Each row is a point. Any point is a mix of the corners, with weights that add up to 1. It lies inside the corners' shape when no weight is negative. Is each point inside? If not, which corners have a negative weight?

Corners:
(1): [14.8 19.0]
(2): [ 2.9 14.2]
(3): [ -7.6 -30.4]
Points:
[-3.4 -8.6] => outside (1)
[ 3.4 12.9] => inside
[13.5 17.0] => inside
[ -3.8 -24.8] => outside (2)

Corners:
(1): [ 12.5   1.3  -9.6  -5.5 -21.3   9.4 -24.7   2.6]
(2): [ 15.2  50.1  17.8  17.2  -4.8 -26.8   9.8  24.1]
(3): [  2.8 -14.5   6.7 -17.3   5.8  12.7  40.6  -8.9]
(4): [ 13.0 -39.5   6.2   9.1  -3.7  11.9  11.2  -9.5]
(5): [-14.0   8.6   0.6   8.1 -19.0  10.8  -5.3 -20.5]
(6): [-11.7  32.8  29.8  -7.6 -16.1 -18.6 -17.0  14.4]
(7): [ 26.6 -11.1  -5.3  14.5  18.8 -10.4  -3.0   4.9]
(8): [ 3.4 -9.1  4.0 16.0 26.2 15.4 15.5  2.7]
(9): [ -3.6 -16.3 -14.2  21.3   0.3 -16.5   8.7  19.7]
Points:
[ 14.7  -6.0   8.7  21.4  11.8 -18.4  -0.2  19.4] => outside (1, 3, 5)
[ 6.8 10.6  6.2  9.4 -1.7 -8.0 -0.1  4.9] => inside
[  7.1 -17.9   1.6  -0.1   2.1  12.9   2.9 -12.1] => outside (2, 9)
[17.7 -0.4  0.7  2.8 16.3 -0.5 27.4  9.3] => outside (4, 5, 6)
[ 18.9 -11.6  -5.8  -1.0   1.6  -1.5  13.2   5.7] => outside (5, 6, 8)

Corners:
(1): [ -8.9  14.5   9.7  -1.8  -4.2  20.4  13.3  -6.4   6.9  17.2 -18.4  -4.3
  22.1   3.1  -5.3 -17.7 -10.9  -0.8]
(2): [-23.2 -14.6  -1.9 -20.5  15.4  -3.9 -16.4  17.4  22.2 -11.4   5.8  35.5
 -10.5  17.8  15.9  14.1  -8.5 -27.8]
(3): [ 12.5  28.0  14.6  16.3  -6.4   9.1  19.3 -10.4  -3.2  17.4   5.5  -7.1
   9.8  27.0  -7.0  -5.8   3.9  20.1]
(4): [ 16.7 -16.4  27.1   3.9 -11.8  -2.5  13.6  10.6  10.9  16.2   3.9 -15.4
 -15.7   4.6 -38.7   1.1 -13.1   6.2]
(5): [  2.4  16.4   0.5   5.9 -27.4   4.2  32.8  24.2 -21.8  -5.8  21.5 -27.0
  -7.5   9.4 -29.0  -8.2  10.0  -3.4]
(6): [  5.9  11.7  12.7 -17.6  -0.7  -2.2  10.4  18.9 -24.0  10.4   9.7 -21.9
  -5.0  -5.5  12.8  -0.7  23.8 -12.7]
(7): [ 20.8  23.9  -6.8 -11.8 -11.1 -14.2 -20.2 -11.8 -15.4   4.3  -5.9 -15.6
   5.1 -18.1  17.1  10.0  -7.8 -16.3]
(8): [-24.2  -2.2 -27.1  -9.6  28.6 -29.8 -43.2  10.0  13.9 -22.3  -3.7  25.8
  27.6   9.4  42.2 -12.1   6.5 -23.6]
(9): [-17.8 -14.0   8.3   1.6  -5.6   1.9  -1.7 -18.1 -12.3   2.5 -18.5  11.3
  -5.2  13.1   3.2  -2.4  -4.8  -1.4]
(10): [ -1.7  52.0  13.1 -15.4   7.1 -24.6  11.6 -16.0 -23.5  -5.9 -11.4  -2.7
   1.7 -15.7  11.4   0.6  -8.0 -12.3]
(11): [-48.2  16.2 -21.1 -16.1  13.8 -24.9 -25.1  -7.4  14.7  -1.9   6.6  27.1
  35.0  -8.3  42.6   6.5  23.6 -11.3]
(12): [ 18.9 -17.6   5.3   0.5  -7.9   3.0  30.9  -0.7  -5.2   5.6  11.7 -20.9
   5.7  19.2 -25.9   3.0 -22.8  -5.3]
(13): [ 16.7   3.9  15.4  18.4  -4.4  -3.4  10.3  16.1   4.2   7.2 -23.7   5.5
  20.7  -0.6   7.7  12.5 -26.7 -37.5]
(14): [-29.5  -0.9  13.7 -21.3   6.0 -16.3 -28.2  -3.4  21.2 -25.3   3.1   9.7
  19.7  -3.3  36.2   1.5  12.0  -2.1]
(15): [-14.6  16.5   0.7  16.9 -10.9   0.4  13.4  20.2  -5.1  15.8  20.2 -12.7
  -2.6 -11.1  28.4 -44.8  -1.6 -11.9]
(16): [-11.8  -4.5 -24.9  -8.3  15.1 -12.9  -9.3  -2.7  31.5  -6.6 -15.8  32.5
  11.9   4.0  45.6  -5.7  11.0  -0.3]
(17): [  1.3  -0.2   4.6  20.8  16.6  28.5  22.5  -5.1  -6.8  -2.1 -16.8  -3.7
  -4.9   8.9 -16.9  15.1 -24.7  17.2]
(18): [ 13.5   8.1  25.4  -9.8 -25.9  22.5  37.8  19.7 -22.1  30.3  13.1  -1.4
   9.7   7.8 -28.7   8.8  -3.5  41.4]
(19): [ 18.2  16.9  24.7   1.5 -12.8  22.5  26.9 -16.9 -16.5   9.5  12.0   1.9
  10.5  -8.0 -26.0  -6.4   4.8  17.9]
Points:
[ 1.0  8.6  6.5  0.7 -2.8  0.6  9.2  4.5  0.4  4.2  1.8 -0.5  7.6  2.3
 -1.3 -1.7 -6.2  0.7] => outside (6, 9)
[  7.6  11.0  15.8  -5.8 -14.7   0.0  16.2   1.0 -13.9  10.5   2.8 -13.8
   6.2  -7.9  -0.8  -4.5   2.8  -5.3] => outside (2, 3, 8, 17)
[-14.9  -3.0  -1.4 -10.7   9.3 -21.8 -19.1  -0.2  10.6  -4.5  -4.8  16.2
   1.5   5.3  31.5  -0.7   1.6 -21.6] => outside (1, 5, 17, 18, 19)
[-0.2  9.0  2.5  1.4 -1.6 -0.6  7.2  2.3 -2.2  6.1 -0.4  0.4  5.5  5.8
  3.6 -5.0 -2.5 -3.3] => outside (14)
[ 0.2  1.2  4.9 -5.1 -2.0  0.1  7.4  4.6 -2.9 -1.8 -3.5  1.4  4.3  3.9
 -1.7  2.1 -4.6 -1.6] => outside (3, 11, 15)
[ 4.4  5.5  9.8  0.0 -4.6  3.7 11.4  2.6 -4.9  5.3 -2.1 -1.4  3.9  4.7
 -1.8 -1.6 -4.8 -1.9] => outside (11)
[-5.3  0.9  3.3  1.1 -0.4  3.4  1.0  6.5  1.0  1.9  0.8  6.0  3.6  3.8
  7.8  1.5 -0.4  1.9] => outside (1, 10, 12)
